Each wall is flat, endless, passes through zero and stands at right angles to its row. A trip goes straight from one point to another. Which walls does it cross, in order?

Walls:
(1): [-0.23,  0.16,  0.10]
(2): [0.25, 0.24, 0.29]
(3): [ 0.46, -0.66,  0.20]
(4): [ 0.25,  0.16, -0.68]
(5): [-0.34,  0.07, -0.03]
(6): [ 0.10, -0.61,  0.05]
(7): [-0.20, -0.62,  0.09]
(8): [0.80, 0.72, 0.73]
(9): [0.34, 0.65, 0.23]
Trips:
[ 0.17, -0.35, -0.29] to [-0.64, -0.28,  0.04] -> 5, 4, 1, 3
[-0.18, -0.60,  0.27] to [ 0.50, -0.65, -0.11] -> 5, 4
[-0.47,  0.02,  0.58] to [ 0.30,  0.80, -0.19] -> 9, 7, 4, 5

Walls:
(1): [ 0.43, -0.01,  0.10, -0.07, -0.53,  0.21]
(2): [ 0.01, -0.11,  0.24,  0.76,  0.20, -0.12]
(3): [ 0.52, -0.07,  0.34,  0.17,  0.82,  0.22]
(4): [-0.25,  0.39, -0.15,  0.46,  0.25,  0.67]
(5): [-0.08, -0.03, -0.16, -0.71,  0.27, -0.40]
(6): [-0.12,  0.07, -0.27,  0.36,  0.11,  0.14]
(7): [-0.22, -0.85,  1.03,  0.72, -0.19,  0.21]
(8): [-0.27,  0.20, -0.19,  0.61,  0.11,  0.65]
(9): [ 0.01,  0.55, -0.19,  0.96,  0.20, -0.56]
Trips:
[-0.03,  0.59, -0.40, -0.04,  0.80,  0.06] to [-0.25, -0.44, -0.79, -0.02,  0.18,  0.27] -> 9, 3
[ 0.42, -0.01,  0.39,  0.96, -0.95, -0.02] to [-0.81, -0.46,  0.08, -0.29, -0.89,  0.16] -> 4, 6, 9, 2, 8
[-0.19,  0.28,  0.30,  0.38, -0.50,  0.05] to [ 0.79,  0.59, -0.06, -0.52, -0.82, -0.45] -> 6, 4, 8, 2, 7, 5, 9

Walls:
(1): [ 0.73, -0.36, -0.41,  0.11,  0.32,  0.54,  0.62,  0.23, -0.83,  0.59,
  0.16]
(2): [-0.18,  0.68, -0.27,  0.06, -0.52,  0.02, -0.39, -0.33, -0.42, -0.11,
 -0.17]
(3): [-0.94, -0.21, -0.03,  0.63,  0.09,  0.20, -0.30, -0.40, -0.21, -0.02,
 -0.27]
(4): [ 0.06, -0.04,  0.32, -0.13,  0.10, -0.20, -0.36,  0.26, -0.46, -0.30,
  0.25]
(5): [ 0.14, -0.02,  0.60,  0.36, -0.21, -0.28,  0.45,  0.72,  1.41,  0.05,
  0.20]
(6): [-0.20,  0.81, -0.30,  0.12,  0.48, -1.09, -0.51, -0.09,  0.14, -0.36,
  0.29]
(7): [-0.11, -0.37,  0.25, -0.10,  0.23,  0.42, -0.25,  0.12,  0.93, -0.53,
  0.34]
(8): [-0.29,  0.43,  0.11, -0.12, -0.03, -0.53,  0.31, -0.42,  0.08,  0.05,
 -0.37]
(9): [-0.44, -0.21, -0.03, -0.33,  0.04, -0.15,  0.29,  0.47, -0.37,  0.03,
 -0.02]
(10): [-0.44,  0.20,  0.47,  0.32, -0.12, -0.41, -0.63,  0.49, -0.12,  0.37,
  0.39]
(11): [-0.04, -0.22,  0.15,  0.18,  0.71, -0.09,  0.39, -0.32,  0.58, -0.07,
 -0.98]
Trips:
[-0.02, -0.65,  0.10,  0.24, -0.55,  0.28, -0.32,  0.24,  0.00, -0.71,
  0.69] to [-0.13,  0.30,  0.63, -0.08, -0.39,  0.10, -0.78, -0.30, -0.35, -0.37,
 -0.29] -> 2, 5, 6, 8, 7
[ 0.36,  0.05, -0.31, -0.28,  0.08,  0.33, -0.81, -0.36, -0.40, -0.23,
 -0.37] to [ 0.08, -0.18, -0.35,  0.26, -0.84,  0.56,  0.46,  0.00, -0.54,  0.28,
  0.29] -> 6, 4, 9
